Rows are points. Each copy is the shape, with its points in the same order, stretched, turned, moved and blurred by noise. Say if it was mirrored as well.

Shape, 8 rows:
[[-0.95 -4.03]
 [ 2.85  2.41]
 [-0.33  2.06]
 [-1.17 -3.79]
 [ 0.03  2.72]
 [ 1.55 -2.42]
 [-2.69  1.30]
 [-1.28  1.46]]
Copy 1 (8 x 2):
[[ 1.30 -3.19]
 [ 1.72  3.58]
 [-0.79  2.18]
 [ 0.96 -3.27]
 [-0.73  2.62]
 [ 2.76 -0.91]
 [-2.45  0.66]
 [-1.10  1.27]]
Copy 1 is: only turned
Copy 2, 8 rows:
[[-2.43 -3.13]
 [ 0.82  3.49]
 [ 2.21  0.62]
 [-2.39 -3.07]
 [ 2.56  1.34]
 [-2.43  0.20]
 [ 2.56 -1.99]
 [ 1.65 -0.45]]
Copy 2 is: mirrored
Copy 3, 8 rows:
[[-1.87 -3.77]
 [ 4.21  0.75]
 [ 1.04  2.21]
 [-1.87 -3.71]
 [ 1.43  1.69]
 [ 1.54 -2.72]
 [-1.71  1.63]
 [-0.22  1.24]]
Copy 3 is: only turned
Copy 4 (8 x 2):
[[-1.09  3.33]
 [ 4.01 -1.28]
 [ 0.91 -2.14]
 [-1.21  3.11]
 [ 1.36 -2.61]
 [ 1.62  2.83]
 [-1.64 -2.27]
 [-0.29 -1.69]]
Copy 4 is: mirrored

Shape (10 x 4):
[[-2.67  0.23  0.93  2.98]
 [-0.24 -0.90  1.83 -0.10]
 [ 1.78  2.69 -0.10 -2.25]
 [-0.05 -2.58  1.74  1.70]
 [-2.78 -0.08  3.20 -4.08]
 [ 3.78  1.56  1.94  0.82]
 [-3.77 -2.98  1.20  0.37]
 [-0.30 -1.12  0.75 -0.34]
 [ 0.43  4.59  0.04  2.49]
 [ 0.88 -1.24  2.06 -1.83]]
Copy 1, 10 rows:
[[-2.89  0.48  0.99  3.53]
 [-1.15 -1.47  1.48  0.53]
 [ 1.98  1.38  0.30 -2.22]
 [-1.50 -3.07  0.66  2.33]
 [-3.70 -0.85  3.36 -2.81]
 [ 3.45 -0.39  2.60  1.41]
 [-5.28 -2.01  0.24  0.98]
 [-1.47 -1.32  0.56  0.39]
 [ 1.26  3.89  1.56  2.62]
 [-0.20 -2.13  1.80 -1.21]]
Copy 1 is: only turned
Copy 2:
[[ 2.68  0.57 -2.97 -2.65]
 [ 1.71 -1.29  0.19 -1.36]
 [-1.95  1.72  1.76  0.66]
 [ 3.31 -2.18 -1.25  0.13]
 [-0.94 -1.64  2.25 -4.35]
 [ 2.63  1.99  1.71  2.69]
 [ 1.28 -3.62 -2.30 -3.91]
 [ 0.71 -1.10 -0.15 -0.69]
 [ 1.49  4.74 -1.87  0.12]
 [ 0.55 -1.65  2.04 -0.47]]
Copy 2 is: mirrored
Copy 3 (10 x 4):
[[-2.41 -0.18  2.11  2.95]
 [-0.71 -2.52  2.15  0.24]
 [ 1.26  0.10 -0.29 -3.03]
 [-0.49 -3.71  2.10  2.48]
 [-3.55 -2.16  3.25 -3.55]
 [ 3.70 -0.97  1.83 -0.49]
 [-4.41 -3.47  1.75  1.88]
 [-0.80 -2.50  0.77  0.25]
 [ 1.27  3.22  0.89  0.60]
 [-0.02 -3.49  1.63 -1.42]]
Copy 3 is: only turned
Copy 4:
[[-3.69  0.82  1.24  0.21]
 [-1.50 -0.90  1.12 -2.50]
 [ 1.37  2.50 -1.15 -3.29]
 [-1.80 -2.57  1.95 -0.83]
 [-3.66 -0.24 -0.28 -7.00]
 [ 2.34  1.16  2.66 -1.45]
 [-5.00 -2.50 -0.18 -2.27]
 [-1.36 -1.14 -0.04 -2.28]
 [-0.20  4.79  1.09  0.50]
 [-0.30 -1.49  0.76 -3.94]]
Copy 4 is: only turned
